Each row is a point. Each copy is the shape, with its points in the same order, stretched, turned, moved and blurred by noise. Say if it was mirrored as well.
(in the rows, 128 means zero)

Shape (6 x 2):
[[166 158]
 [153 107]
 [172 192]
 [130 199]
 [139 133]
 [ 65  92]]
Copy 1 (6 x 2):
[[177 130]
 [143  92]
 [195 156]
 [162 184]
 [141 120]
 [ 62 120]]
Copy 1 is: only turned
Copy 2:
[[109 176]
 [147 139]
 [ 79 202]
 [ 56 170]
 [124 144]
 [125  46]]
Copy 2 is: only turned

Shape, 7 rows:
[[ 32 166 101]
 [186 163  95]
 [166 164  89]
 [158 142  85]
 [159  69 132]
 [135 168 160]
 [160  90 130]]
Copy 1 (7 x 3):
[[ 46  64  73]
 [102 207 140]
 [ 93 196 126]
 [113 181 118]
 [192 145 115]
 [ 79 121 161]
 [170 150 124]]
Copy 1 is: only turned
Copy 2, 7 rows:
[[ 93 212  86]
 [184  88 131]
 [179 103 127]
 [153  91 115]
 [ 90  58 147]
 [138 165 168]
 [109  70 149]]
Copy 2 is: only turned
Copy 3:
[[ 99 225 184]
 [192  78 141]
 [178  96 148]
 [157  96 139]
 [117  88  65]
 [199 165 116]
 [138  97  85]]
Copy 3 is: mirrored
Copy 4, 7 rows:
[[ 91 135  41]
 [215 120 126]
 [202 122 109]
 [174 112 115]
 [106 132 160]
 [174 197 106]
 [119 140 152]]
Copy 4 is: only turned

Shape:
[[121 121 133 151 106 119]
 [144 157  90 103 100 143]
 [143 157 154  97 249 129]
 [145 157  90 115  97 131]
 [158 167 159 159 100 158]
 [103 143 153 128 159 150]
 [ 79  55 156 147 102 136]
 [136 132 141  84 165 157]
 [111 163 151 158  97 139]
 [ 14 158 143  89 182 119]
 [127 162 149 104 105 125]
 [158 130 143 115 113 118]]
Copy 1, 12 rows:
[[114 148 111 145 112 146]
 [169 165 133 131  81 123]
 [213 129 145 113 194 140]
 [163 160 128 145  75 126]
 [134 144 168 159  94 176]
 [139 156 148 119 150 139]
 [ 62 144  93 102 131 146]
 [174 136 143  87 135 139]
 [113 156 157 159 107 141]
 [128 171 157 102 186  61]
 [138 121 154 137 103 114]
 [146 112 127 136 106 142]]
Copy 1 is: only turned
Copy 2:
[[148 126 134 128 114 107]
 [156 135 132 102 185 127]
 [ 87 196  63 206 165 174]
 [163 137 135 114 173 110]
 [187 144 156 128 116 178]
 [101 141 136 159 128 158]
 [ 77 106 141 100  64 102]
 [ 94 173 115 139 152 167]
 [165 130 170 143 116 140]
 [ 32 150 151 204 148 101]
 [151 176 159 122 142 127]
 [158 171 123 107 129 123]]
Copy 2 is: mirrored
Copy 3, 12 rows:
[[ 97 103 130 157 125 136]
 [153 125  56 125 124 103]
 [ 89 222 148  93 212  84]
 [154 132  75 134 129  96]
 [ 85 174 113 153 103 113]
 [ 60 162 112 132 166 122]
 [ 58  74 121 152 135 214]
 [103 174  90  99 159 134]
 [ 76 131 106 159 109 123]
 [ 13 116  89 101 196 111]
 [ 88 144  95 112 118 101]
 [114 132 132 114 120 114]]
Copy 3 is: only turned

Shape:
[[123 172  86 153 129 181 155 134]
 [145 108 119 116  68 183 134  90]
 [142  94 119  83 140 125  73 195]
 [ 87 136 207 101 139 173  67 169]
 [107 196 124 106 140 119  69 136]
 [ 83 103 114 118 136 105  80 161]
 [163  85 102 180 110 157 151  83]
 [131 127 119 133  82 109 136 176]
 [107 152 166  76 156  94 139 179]
 [205 105 121 190  72 171 153  94]
 [125 120 170 138  93 129 160 183]]
Copy 1, 11 rows:
[[117 196 155 180 124 101 152 149]
 [115 157 168 140  86 169 132 133]
 [137 137  62 123  99 120 125 173]
 [114 144  82 173 113 162  64 193]
 [120 133 109 201  82  88 100 179]
 [100 105  70 164 120 137 153 149]
 [159 149 163 151 142 157 174  82]
 [143 135 134 138 131 127 173 182]
 [106 122 104 127 154 101  89 185]
 [207 175 193 148 128 146 171 120]
 [145 147 142 132 177 149 145 188]]
Copy 1 is: only turned
Copy 2, 11 rows:
[[137 122 123 154  77 161 161 120]
 [119 114 139 137  59  97  90  99]
 [143 139 117  99 149 136  54 157]
 [ 89 156 183 155 145 124  73 187]
 [103 192 104 152 137 152 114 139]
 [128 127 100 138 168 141  97 142]
 [184 101 138 160  83  98 117  83]
 [135 129  95 116 117  94 141 165]
 [ 93 159 136  97 179 134 143 151]
 [178 118 154 155  41  65 118 119]
 [122 126 146 122 115  83 157 176]]
Copy 2 is: only turned
Copy 3 (11 x 8):
[[ 91 141 143 129  81 104 147  56]
 [122  94 109  83  57 139 117  96]
 [ 89 116 143 153 122 179 155 197]
 [ 64 208 159 131  74 182  73 159]
 [ 62 161 168 150 117  92  93 164]
 [ 83 123 154 179 142 150 101 154]
 [193  91 115 117  86 129 139  79]
 [ 99 125  82 153 121 124 137 124]
 [ 60 170 130 102 172 154 123 159]
 [206 101  70 107  43 115 156  91]
 [103 163  75 116 115 149 122 105]]
Copy 3 is: mirrored
Copy 4, 11 rows:
[[133 205  92 107  83 162 150  78]
 [ 86 135  63  39  84 107 115 143]
 [199 150  88 161 132 129  88 205]
 [154 143 139 153  33 156  83 249]
 [174 171 138 129  65 146  31 128]
 [130 151 113 176 132 107  72 171]
 [ 93 100  39 113 113  92 148  76]
 [166 177 129 109 115  50 119 140]
 [186 144 202 139 131 141 112 171]
 [134 104  33  75  69  61 158  76]
 [160 158 160 117  99  62 161 170]]
Copy 4 is: only turned

Shape:
[[131 133  89 140 142 113 174 129 168]
 [173 119  56 169 135 127  74 113 141]
 [163  94 143 128 157 128 165 119 166]
 [ 87 145 128 122 105 162 137 129 170]
 [106 115 121 119 169 106 119 140 178]
 [131  91  64 159  90 144  75  64 101]
 [130 120 126  87 135 172 157 165 140]
 [160 165  94 168 138 128  68  58 108]
 [ 59 146 147 108  64 119 100 121 114]
 [ 74 116 148 117  82 171 148 134 184]
 [164 110 128  99 159 142 142 138 211]
 [122 105  88 165 159 133 114  87 125]
 [166 111 109 216 158 112 102 126 128]
 [155 124  62 162  68 100  65  66 114]]
Copy 1, 14 rows:
[[106 120 115 136 123 120 151 100 113]
 [ 92 140 115 130 104 109  65  92 209]
 [139  82 126 157  86 144 169 135 140]
 [126  92 130  65 102 132 113 144  99]
 [125 108 149 122 131 182 135 100 144]
 [151 156  89  77 109  82  54 103 188]
 [138 101 165 154  76 139 130 172  82]
 [100 178 109  71 113 100 116 133 235]
 [161 125 102  49 172 145  76 185 116]
 [148  55 120  65  88 139 109 144  70]
 [121  42 164 156  84 135 149 134 136]
 [127 169 111  99  95 140 129  79 175]
 [ 76 154  76 136  85 169 125  92 204]
 [132 143  68  85 163  65  44 126 216]]
Copy 1 is: mirrored
Copy 2 (14 x 9):
[[170 143 183 144 131 121  83 156 148]
 [226 187 127 116  88 154 177 143 126]
 [142 119 151 152 147 172  78 175 141]
 [125 183 143 115 120 120  54 153 180]
 [170 105 149 122 109 118  61 139 158]
 [174 213  54 149 102 128 174 136 185]
 [102 156 151 103 173 151  86 129 170]
 [173 180 105 128  42 114 212 208 143]
 [ 78 183  93 144  66  75  76 113 175]
 [107 191 120 124 148 138   7 140 189]
 [156 126 182 118 127 204  47 155 161]
 [180 144  95 129 131  99 143 172 171]
 [227 138 101 123  90 117 168 170  78]
 [180 226  89 174  29 135 176 139 147]]
Copy 2 is: mirrored
Copy 3:
[[155  93 140 138 111 136 170 123 140]
 [150  58 124 170 151 132  89  89 148]
 [129 140 145 137  77 115 130 164 162]
 [128 150 112 125 125 133 145  95 100]
 [101 140 131 159 142 172 129 138 150]
 [167 103 156 164 201  87  81  69 111]
 [ 85 129 132  99 101 125 138 108 111]
 [198  87 126 151 158 117  58 116 111]
 [ 90 154  90 117 200 134 146 114  83]
 [110 185 100 128 118 112 153  93 104]
 [117 150 108 128  74 135 118 133 178]
 [166 114 174 182 153 131 117 114 120]
 [153  83 143 227 110 127 103 153 121]
 [171  68 104 153 203  99  95  79 135]]
Copy 3 is: only turned
Copy 4 (14 x 9):
[[165 167 116 153 149 136 100 180 114]
 [172 128 173 102 177 170 114  90 169]
 [140 118 133 138 179  93  98 181 105]
 [105 129  91 111 106 176  63 142  90]
 [159 145 107  93 128 105  62 171 143]
 [ 92 109 120 105 151 176 149  29 163]
 [125 159  93 131 153 121  58 132  84]
 [137 106 200 158 114 160 107  51 153]
 [ 85 105  59 104  66 146 100  55  94]
 [ 76 106  57  81 117 171  69 158  73]
 [156 107 117 120 176 121  34 210 122]
 [123 154 148 115 140 134 124 106 154]
 [167 142 215  90 175 132 161 113 132]
 [138  77 136 127 145 177 151  38 163]]
Copy 4 is: mirrored
